Each row of a before or after table is a point. One or more steps were done to the points. Then noise was added and the rows were shuffled. The steps act on how far a point lies along the listed directions, d1 being the first. Name the steps. A step turns or swaps two directions, mirrors them in a line or flattens them onto one, adds a multiple of one to another, or multiplies one. Angles are multiples of 10 degrees, from the lower direction toward the higher: turns from -170 to 170, lines from 10 to 170 but not 90. Use the fewest steps. Two steps may share a direction if one is a turn and the other turns, adds or multiplies; they go together, in the order done. Otherwise the lowest direction goes first.

Directions:
(1): [1.2 5.0]
(2): [-5.0  1.2]
Before, 9 rows:
[[-4.2 -2.1]
 [ 1.2  2.5]
 [ 0.5 -6.5]
 [ 3.1 -2.4]
 [-2.9 -4.1]
 [ 6.1  3.2]
 [ 3.7 -0.4]
 [-0.1 -1.5]
 [-7.7  2.0]]
After, 9 rows:
[[ 4.0  0.2]
 [-1.8 -4.1]
 [-0.7  3.0]
 [ 1.1 -1.0]
 [ 4.7 -5.0]
 [ 2.8  6.5]
 [-6.7 -3.5]
 [-0.1 -5.3]
 [ 2.7  2.0]]
Steps: turn d1 and d2 by 40 degrees

Directions:
(1): [ 0.8  5.1  5.5 -4.2  0.5  2.2]
(2): [ 0.2 -0.9 -4.4 -7.5  1.3 -1.3]
Before:
[[ 2.2 -2.5 -0.2  7.5 -1.8 -0.2]
 [-0.6 -1.9 -5.6 -8.8  2.3 -1.5]
 [ 0.9 -5.6 -5.1 -1.9  1.1 -0.8]
 [-3.1 -3.8 -9.3 -3.3  0.3 -5.1]
 [-1.3 -1.4 -3.3 -0.1  1.0 -3.6]
 [ 4.4  4.9  7.3  1.2  1.3  3.3]
 [ 0.6 -4.1 -4.3  3.0  0.7 -0.7]
 [-1.3 -3.4 -2.9  1.0 -1.3  0.1]
 [-0.9 -4.7 -4.5  1.5 -0.8 -3.3]
 [ 1.4 -3.5 -1.6  1.5 -1.8 -2.4]
 [-0.4  1.0  5.4  5.8 -1.1  2.7]
 [-0.7 -2.4 -6.9  0.3  2.1 -1.2]]
After (12 x 6):
[[ -1.4  -2.2  -4.0   0.4   1.0  -3.9]
 [ -1.0  -5.2  -4.9   1.9  -0.8  -3.5]
 [  2.5  -0.8   1.7   6.0  -1.6   0.6]
 [ -0.1   3.3   7.9   3.8  -0.9   3.8]
 [  1.4  -3.6  -1.6   1.6  -1.9  -2.3]
 [ -1.2  -4.9  -8.8  -6.2   2.1  -2.9]
 [ -0.9  -3.4  -8.0   1.2   1.9  -1.7]
 [  0.7  -7.0  -6.5  -0.8   1.0  -1.4]
 [  0.5  -4.1  -4.3   3.0   0.5  -0.7]
 [  4.6   6.3   8.9   0.1   1.5   4.0]
 [ -1.3  -3.6  -3.0   1.2  -1.3   0.1]
 [ -3.4  -6.3 -11.9  -1.4   0.1  -6.2]]
Steps: add -0.5 times d2 to d1

Directions:
(1): [-4.6 -2.5 -2.8  2.1 -4.2 -3.0  6.0 -2.4  0.3  5.5 -3.8 -2.7]
(2): [ 0.5  1.4 -4.7  5.2  4.9 -2.9  2.6 -2.0  3.1 -3.3 -2.1  6.3]
(3): [ 0.4 -0.3 -4.1 -1.1  6.0 -2.9  0.3 -1.6 -7.9 -1.5  0.4 -5.5]
(4): [-4.1  1.9  3.2 -0.1  3.8 -2.3 -1.2 -6.0  5.8  0.7  4.9 -3.9]
(5): [ 0.4 -3.2 -6.6 -3.5 -0.1  6.0  2.5  0.1  5.0 -3.6  1.5 -3.4]
Before:
[[ 3.0 -2.2 -5.6  0.3 -4.6  1.8  2.8  1.4  0.6 -0.1 -2.0  5.8]
 [-2.6  0.5 -5.5  7.2  5.7 -4.7  3.6 -5.4  0.1 -0.3 -5.4  2.1]
 [ 2.0  2.9 -0.1  1.8 -0.1 -1.0 -0.5 -2.3  3.9  0.0  1.0  4.4]
 [ 1.7  0.2  3.8  1.4 -5.0 -2.8  1.0  2.2 -3.7  5.9 -1.7  0.1]
 [-5.0  2.1  4.4  2.0  0.5 -4.3  0.4 -6.4  1.6  5.0  1.3 -3.1]
 [ 2.7  1.2 -4.4 -0.5  7.2  2.1 -0.6  1.1  1.3 -5.9  2.5  2.0]
 [-1.0 -1.5 -2.3  0.0  4.2 -4.4  0.0 -3.1 -8.2  3.1  3.6 -5.9]
 [-0.1  0.8  1.0  3.4 -2.4 -3.4  1.7  1.0 -5.1  1.6 -2.2  1.2]
 [ 0.6 -0.5  0.4 -1.0  0.8  4.4 -1.3 -1.6  3.9 -5.2  3.2  0.7]
 [ 1.1 -2.0 -0.1 -3.2  2.6 -1.0 -0.9 -1.4 -7.4 -0.2  2.5 -5.3]
 [ 5.5  0.7 -3.2 -1.6  7.6  1.9 -2.8  3.1 -7.5 -7.6  0.9  0.0]
 [ 4.6  3.9  4.0 -0.5  7.6  2.5 -5.6  3.1  0.2 -6.2  7.5  4.9]
 [ 1.4  0.9 -3.8  1.3  2.5 -6.4  0.8 -3.1 -9.2  1.4 -0.2 -0.8]]
After:
[[-2.3 -3.7 -7.5  0.0 -0.4 -1.6  7.4 -0.1 -6.1  2.1 -4.4 -6.2]
 [ 4.1  2.5 -6.7  3.0  6.9 -6.2  0.4 -2.6 -6.9 -3.4 -0.4  4.5]
 [-6.0 -2.2 -3.8  6.3 -2.6 -5.5  9.5 -4.3  0.9  7.0 -2.8 -1.0]
 [-2.5 -1.7 -3.7 -1.6 -0.5 -0.3  4.4 -1.2  1.0  2.5 -0.6 -4.9]
 [ 5.5  2.8  0.1  4.0  0.6 -2.0 -0.9  3.1 -1.8 -0.9 -2.1  7.0]
 [ 1.5  2.0 -1.2  3.0 -0.2 -3.0  2.0 -2.9  3.4  1.0 -1.0  4.6]
 [ 0.1 -3.4 -1.3 -3.4  1.7 -1.4  0.7 -1.9 -7.4 -0.2  0.8 -5.3]
 [ 3.8 -2.4 -2.8 -3.6 -4.9  4.4 -0.2  3.2  1.0 -1.6  0.6  2.9]
 [ 2.2  3.5 -3.7  5.6 11.0 -1.8 -2.5 -3.2  0.1 -6.5 -1.8  6.8]
 [-4.2 -2.9  1.5 -2.4 -4.8  2.6  1.8 -2.4  2.3  2.0  2.1 -5.9]
 [ 3.2  2.6 -1.8  4.8  3.0 -2.1  0.5  1.7 -3.2 -3.5 -1.9  7.0]
 [ 1.5 -0.3 -2.3  0.9  7.3 -4.0 -1.7 -2.0 -8.6 -0.4  3.7 -1.8]
 [-0.2  5.4  4.4  5.6  6.4 -4.9 -3.2 -4.2  0.7 -1.0  1.6  4.5]]
Steps: multiply d1 by -1; add -1.5 times d5 to d2; turn d4 and d5 by -20 degrees

Directions:
(1): [ 2.8 -0.9  5.5  5.4 -1.9 -5.9  4.5 -3.9 -2.1 -1.0 -2.4  3.1  3.0 -1.8
 -3.4 -6.0  2.2 -1.9  5.3  2.8]
(2): [-0.2 -2.8 -4.8 -4.5 -2.8 -1.0 -4.2 -4.3 -3.3 -3.6  2.1 -1.5  2.7 -0.7
  1.8  0.5 -5.4  2.2  9.7  1.4]
(3): [ 4.6  2.9 -0.1  5.6 -2.8  7.3 -4.9  0.0 -4.2  6.2 -1.4  1.3 -0.6 -3.5
  2.4 -3.7 -0.4  5.3  1.0 -1.0]
(4): [-2.7  6.4 -6.0 -1.5 -2.4 -1.5  5.5  2.7  4.2  4.8  1.2 -1.6 -3.3 -2.2
 -4.2 -4.3 -3.4  1.7  2.4  4.3]
Before, 11 rows:
[[ -1.7  -2.2 -10.7  -9.4  -2.1   7.5  -8.2   1.3  -1.8  -4.1   2.2  -5.6
    0.5   2.2   8.5   8.4  -4.4   3.8  -1.4  -3.4]
 [ -2.1  -0.4  -8.2  -9.1   3.0   8.7  -6.1   3.3  -2.6  -0.5   3.5  -4.7
   -1.9   2.2   6.4  12.1  -1.3   2.7  -2.6  -6.3]
 [  1.7   1.7   3.4   6.2  -0.9  -1.2   4.8   3.0   0.9   5.0  -0.8   1.3
   -1.2  -2.5  -2.1  -8.0   2.7   1.7  -0.7   1.3]
 [  3.5   2.0   1.7   4.3  -1.2   0.9   2.5   1.4  -0.4   5.5  -1.0   0.7
   -2.7  -1.2  -1.1  -2.0   1.6  -0.9  -1.6  -0.7]
 [ -1.5   4.3   2.1   2.3  -1.4   0.0   2.9   1.5   1.5   4.4  -1.4   0.6
   -5.1  -0.8  -1.3  -5.6  -1.9   2.7  -1.3   0.7]
 [ -1.7  -4.8   5.8   1.8   3.5  -0.9  -1.2  -1.5  -3.9  -3.1  -0.4   0.1
    2.0   2.5   0.0   3.5   1.9  -3.9  -3.5  -0.7]
 [ -3.1   2.4  -2.7  -0.5  -0.2   0.2   4.7   3.3   3.4   4.9   1.0  -1.8
   -1.5  -0.7  -3.1  -1.5  -3.5   1.8  -1.1   2.9]
 [  0.7  -5.7   1.1  -3.4   1.4  -0.1  -3.0  -5.5  -6.6  -5.7   0.3   1.2
    2.9  -1.3   3.2   3.4  -2.1   0.0   6.6  -0.7]
 [ -1.5   4.7  -1.0   2.0  -0.1  -3.1   5.8   2.3   3.8   1.6   0.4   0.1
   -3.6  -2.6  -4.9  -4.1   0.7  -0.3  -1.4   0.4]
 [ -1.8   3.5   2.3   6.0   1.2   3.4  -2.5   3.8   0.7   2.5   2.1   2.8
   -3.9   1.1   1.2  -1.2   2.1   0.1  -6.5  -2.3]
 [ -0.9  -1.9   2.4  -3.7  -0.4   0.0  -0.3   1.5   0.8  -2.9   0.0   0.3
    2.4   3.0  -1.0   2.4  -0.4  -0.5   1.6  -2.7]]
After:
[[  2.1   1.4  -4.7   1.6  -4.9   3.9  -3.1   0.3  -3.0   5.2   1.8  -1.2
   -0.2  -4.2   1.7  -7.3  -5.0   7.7   8.1   1.3]
 [  0.2   4.8  -1.0   1.8  -4.2   2.9  -0.9  -0.3  -0.9   5.9  -0.5   0.1
   -4.9  -2.2   0.3  -7.0  -5.3   5.6   3.9   0.6]
 [  3.7   1.1   7.8   7.6   1.8   2.4   4.3   4.3   1.4   1.4  -5.9   1.9
   -0.5   1.8   2.1   0.1  10.6  -3.1 -14.8  -3.8]
 [  4.6   2.3  -3.1   3.5  -4.7   3.6  -2.0  -1.1  -4.6   6.4  -0.1  -0.1
   -1.0  -3.7   0.7  -3.7  -2.5   3.4   6.3   0.6]
 [ -1.9  -3.1   3.8  -4.5   1.1  -2.2   2.8   1.6   2.6  -4.5   0.5   0.7
    2.6   4.2  -2.7   3.6   1.1  -3.6  -0.2  -2.6]
 [  4.1   1.9  10.1   7.8   4.6  -0.7   8.3   2.8  -1.6   3.3  -4.2   4.0
   -0.5   0.2  -1.8   0.8  11.7  -4.0  -9.1  -4.2]
 [ -3.1  -7.2   4.4  -2.1   3.0  -6.0   0.4  -3.7  -4.0  -6.6   0.7  -0.3
    3.4   2.9  -1.1   4.0  -0.3  -5.0   1.2   1.2]
 [ -1.0  -4.5   3.2  -3.3   5.7   3.4  -2.8  -0.3  -3.3  -3.6  -0.2   0.8
   -0.1   0.8   3.8   8.1   2.2  -1.7  -5.0  -4.7]
 [ -3.4   2.6  -2.3  -0.6  -0.1  -1.1   5.9   3.1   3.8   4.1   1.0  -1.6
   -1.5  -0.8  -3.5  -1.8  -3.2   1.7  -0.4   3.3]
 [  1.8   3.5   2.2   9.5  -4.3   1.2  -3.4  -2.0  -4.4   3.2   1.2   4.7
   -0.9  -3.5   0.1  -8.9  -0.6   2.9   5.2   1.2]
 [ -2.6   3.2  -5.8  -2.6  -0.9  -4.2   3.8   0.5   3.4  -1.2   2.4  -2.0
   -2.7  -2.2  -4.4  -2.8  -3.3   0.9   3.9   1.7]]
Steps: turn d2 and d4 by -20 degrees; turn d1 and d2 by 120 degrees; multiply d3 by 2.5
